Rows are points. The points of each table are mixes of a few directions, plus a little noise. Count the directions of each table, and those that both share. Where both have some left over, give the other angles between the two spaces (their principal angles), to ten degrees, smallest first.

First:
20	21	23
-28	-14	-29
-16	39	-3
24	-46	7
Second, 5 rows:
6	-19	0
2	25	9
-19	-33	-25
32	-32	19
-21	60	-1
Directions: first 2, second 2, shared 2

First, 6 rows:
19	-42	-2	31	-1	24
14	-12	36	-8	-1	-8
4	-15	6	-2	-23	-3
5	-14	19	15	-4	-29
-22	41	-28	-23	6	7
-21	42	-30	-14	20	8
Second (7 x 6):
-10	-13	9	3	26	7
-35	-15	13	6	37	23
-5	8	-4	0	-12	3
-45	2	5	6	14	29
44	-8	-1	-5	-3	-27
21	-4	0	-2	-2	-13
30	29	-21	-8	-60	-21
Directions: first 4, second 2, shared 0; angles 30, 60

First:
24	-22	-7	14	19	-11	-11	-8	28
9	27	-3	1	21	16	0	10	17
18	18	14	-3	-18	-13	60	-7	0
-21	12	7	-27	-36	22	-19	-13	-36
-9	2	15	-33	-34	5	-5	-19	-39
-13	-17	-16	27	13	-3	-15	15	16
-28	0	-2	3	-2	-1	1	19	-18
30	-6	-3	14	3	-7	15	-13	33
-7	-15	-5	4	33	-8	-27	17	0
Second:
-15	0	-27	3	18	11	37	13	29
-3	0	-5	0	4	2	7	2	5
-5	-1	-9	1	6	3	13	4	10
6	0	11	-1	-8	-4	-16	-5	-12
-15	0	-29	3	20	12	39	14	30
-9	0	-17	2	11	7	23	8	18
20	0	38	-4	-26	-15	-51	-18	-40
20	0	38	-5	-26	-15	-51	-18	-39
Directions: first 5, second 1, shared 0; angles 40

First:
-8	25	28	32	1	11	-23	-28	15	-29	-13	34
11	-26	-37	9	-1	-12	6	-11	-23	-2	12	-23
28	0	14	-10	-2	-16	-5	-17	-20	25	10	13
32	29	-4	-15	8	-15	6	5	10	42	7	10
-33	6	-37	-6	5	15	17	45	1	-45	11	-43
6	-36	-4	7	-1	-8	11	-28	21	38	-31	26
-16	-35	15	9	-13	11	-12	-5	0	-2	-12	-8
-9	29	43	19	-7	16	-39	4	4	-21	8	-1
-13	5	-18	-44	9	0	36	38	-6	-8	7	-9
Second:
-32	8	10	11	9	5	-15	17	-6	-27	2	-23
0	-30	6	-22	3	18	30	-6	-10	-6	-11	-15
12	5	-5	36	-19	-9	-40	-14	-1	-4	17	6
21	6	14	-40	4	1	20	11	-21	16	13	-5
14	60	31	-13	-2	-23	-41	33	-26	14	46	-3
-1	-18	-9	-34	15	7	52	-2	22	18	-33	16
-37	-16	-26	27	15	6	6	-1	9	-32	-19	-20
-5	-38	9	15	-13	23	-3	-22	2	-16	-15	-5
-1	39	7	-9	5	-18	-4	14	25	27	-3	33
31	-14	-36	28	-19	-10	-8	-32	6	8	4	16
Directions: first 6, second 5, shared 3; angles 30, 40
